Each row of a before or after table is a point. The points were changed in one or more steps. Then noise was added and the rows were shuffled. The steps act on how far a point lies along the listed directions, d1 being the first. What was done? A step turns or swaps two directions, mirrors them in a line or flattens them onto one, adds a multiple of one to another, or multiplies one. Angles are multiples of 10 degrees, from the lower direction toward the higher: turns from -170 to 170, lines from 10 to 170 but not 90. Use the fewest steps. Two steps may share a direction if one is a turn and the other turns, adds or multiplies; they go together, in the order done. Otherwise the lowest direction goes first.

Directions:
(1): [-0.01 -0.41]
(2): [-0.41  0.01]
Before (12 x 2):
[[-0.26 -0.14]
 [-0.06 -0.17]
 [ 0.66  0.58]
 [-0.06 -0.02]
 [-0.06 -0.31]
 [ 0.00 -0.08]
 [ 0.31  0.45]
 [ 0.62  0.35]
 [-0.03  0.06]
 [-0.14 -0.07]
 [ 0.05 -0.25]
 [-0.04 -0.37]]
After, 12 rows:
[[-0.31 -0.05]
 [-0.02 -0.03]
 [ 0.01 -0.09]
 [-0.06 -0.14]
 [-0.05 -0.37]
 [-0.05  0.10]
 [-0.14 -0.29]
 [ 0.39  0.40]
 [ 0.70  0.47]
 [ 0.02 -0.27]
 [-0.23 -0.06]
 [ 0.69  0.26]]
Steps: turn d1 and d2 by 10 degrees

Directions:
(1): [-0.21  0.52 -0.05  0.15]
(2): [-0.27 -0.25 -0.25  0.38]
(3): [ 0.40  0.10 -0.40  0.09]
(4): [-0.25 -0.01 -0.34 -0.40]
Before, 12 rows:
[[-0.02  0.14  0.30  0.00]
 [ 0.06 -0.34 -0.43 -0.21]
 [-0.45  0.04  0.12 -0.10]
 [-0.26  0.31  0.02  0.47]
 [ 0.43  0.14  0.36 -0.55]
 [-0.35  0.18 -0.05  0.11]
 [-0.20 -0.04  0.21  0.33]
 [-0.18 -0.18  0.12 -0.29]
 [ 0.22 -0.20 -0.24 -0.32]
 [ 0.17  0.17 -0.34  0.16]
 [-0.07  0.03  0.63  0.08]
 [-0.01  0.01 -0.14  0.58]]
After:
[[-0.53 -0.05  0.04 -0.16]
 [ 0.19 -0.27 -0.04  0.64]
 [ 0.16 -0.25 -0.54 -0.51]
 [ 0.14  0.05 -0.36  0.18]
 [ 0.14  0.56  0.37 -0.38]
 [ 0.20  0.03 -0.32 -0.50]
 [-0.06  0.11  0.77  0.32]
 [-0.13  0.18  0.34  0.15]
 [-0.41 -0.06 -0.12  0.12]
 [-0.26 -0.06  0.07  0.61]
 [-0.05 -0.20  0.29  0.41]
 [-0.20 -0.06  0.05 -0.41]]
Steps: turn d1 and d2 by 40 degrees; add -0.3 times d1 to d3; multiply d4 by 1.6

Directions:
(1): [-0.10  0.42  0.35 -0.10 -0.11  0.42]
(2): [-0.36 -0.11 -0.14  0.47  0.17  0.31]
(3): [ 0.49  0.10  0.18  0.48 -0.01 -0.03]
(4): [ 0.22 -0.40 -0.09 -0.10 -0.33  0.42]
(5): [-0.01 -0.36  0.49 -0.09  0.37  0.03]
(6): [-0.28 -0.14  0.30  0.18 -0.48 -0.26]
Before (11 x 6):
[[ 0.34  0.44  0.32 -0.21 -0.88 -0.25]
 [ 0.16  0.13  0.04 -0.50 -0.24 -0.02]
 [-0.06 -0.20 -0.02 -0.04  0.03  0.03]
 [-0.10  0.28 -0.19 -0.29 -0.02  0.17]
 [ 0.05 -0.34  0.10  0.01  0.29  0.06]
 [ 0.19  0.04 -0.27 -0.45 -0.31 -0.01]
 [-0.21  0.63 -0.14 -0.20  0.31 -0.63]
 [-0.17 -0.24  0.03 -0.19  0.00  0.28]
 [ 0.06  0.24 -0.19 -0.32 -0.38  0.28]
 [-0.27  0.09  0.60 -0.19 -0.47 -0.29]
 [-0.14 -0.10 -0.39 -0.17  0.01  0.01]]
After (11 x 6):
[[-0.11 -0.25  0.13 -0.10  0.30  0.15]
 [-0.12  0.04  0.09 -0.03  0.12  0.09]
 [ 0.25  0.52  0.05 -0.33  0.05 -0.32]
 [ 0.36  0.36  0.29 -0.23 -0.75 -0.86]
 [ 0.45  0.31  0.20 -0.30 -0.07 -0.32]
 [ 0.51  0.02 -0.41 -0.35 -0.57  0.38]
 [ 0.23  0.05  0.65  0.00 -0.60 -0.11]
 [ 0.34  0.30 -0.13  0.09  0.06  0.03]
 [ 0.27  0.51 -0.03  0.12  0.08 -0.32]
 [ 0.01  0.12  0.25  0.13  0.31  0.12]
 [-0.04  0.35 -0.09 -0.07  0.19  0.19]]
Steps: turn d1 and d3 by 110 degrees; turn d1 and d6 by -30 degrees; multiply d2 by 1.3; mirror d4 and d5 in the line at 80 degrees

Directions:
(1): [-0.10  0.26  0.09 -0.36  0.23 -0.20 -0.13  0.66  0.05]
(2): [ 0.36 -0.29  0.33  0.50  0.10  0.14 -0.11  0.38 -0.06]
(3): [-0.13 -0.17  0.32 -0.26 -0.49  0.18 -0.52 -0.02  0.05]
Before:
[[-0.01  0.06  0.05 -0.16 -0.11 -0.04 -0.06  0.05  0.09]
 [ 0.01 -0.11 -0.08  0.20 -0.12  0.13  0.12 -0.38  0.03]
 [ 0.14  0.14 -0.25  0.11  0.25 -0.07  0.36 -0.13 -0.11]
 [ 0.05 -0.06  0.01 -0.10 -0.19  0.22 -0.15 -0.24 -0.02]
 [ 0.14 -0.11 -0.02  0.17  0.26  0.11  0.21 -0.02 -0.02]
 [-0.01 -0.05  0.07 -0.05 -0.09  0.04 -0.12 -0.01 -0.10]
 [-0.25  0.00  0.09 -0.25 -0.21  0.20 -0.27 -0.05 -0.01]
 [-0.02 -0.11  0.25 -0.14 -0.10  0.08 -0.31  0.14  0.01]
 [ 0.03 -0.24  0.19  0.10 -0.26  0.15 -0.17 -0.09  0.04]
 [ 0.08  0.05 -0.03  0.14  0.16 -0.07  0.19  0.09 -0.12]
 [ 0.05  0.02 -0.04  0.20 -0.09  0.00  0.24 -0.14 -0.08]
 [-0.01  0.03 -0.13  0.18  0.32  0.02  0.19  0.03 -0.07]
 [ 0.11  0.18 -0.27  0.26  0.40 -0.08  0.50 -0.16 -0.08]
 [-0.15  0.01  0.05  0.07 -0.03  0.10 -0.12  0.10 -0.08]]
After, 14 rows:
[[-0.18  0.14 -0.23 -0.13 -0.07 -0.06  0.14 -0.26  0.06]
 [-0.02  0.24 -0.24  0.09  0.12 -0.16  0.45 -0.08 -0.08]
 [-0.20  0.01  0.14  0.01 -0.19  0.14 -0.24  0.08 -0.06]
 [-0.25 -0.33  0.51 -0.27 -0.74  0.51 -0.83 -0.14  0.03]
 [ 0.08  0.25 -0.46  0.31  0.77 -0.19  0.69  0.08 -0.11]
 [-0.07 -0.09  0.19 -0.18 -0.30  0.09 -0.32 -0.01 -0.07]
 [ 0.28  0.52 -0.83  0.64  1.30 -0.44  1.44 -0.09 -0.16]
 [ 0.06 -0.13  0.22 -0.04 -0.33  0.10 -0.23  0.00  0.07]
 [ 0.14  0.20 -0.30  0.23  0.52 -0.21  0.56  0.11 -0.17]
 [-0.14 -0.24  0.54 -0.41 -0.58  0.27 -0.82  0.12  0.02]
 [-0.31 -0.16  0.32 -0.52 -0.65  0.16 -0.61  0.00  0.14]
 [ 0.29  0.36 -0.66  0.45  0.84 -0.33  0.99 -0.09 -0.15]
 [ 0.07  0.23 -0.34  0.02  0.63 -0.18  0.54  0.04  0.00]
 [-0.10 -0.08  0.18 -0.42 -0.50  0.30 -0.47 -0.24  0.04]]
Steps: mirror d1 and d2 in the line at 40 degrees; multiply d3 by 3
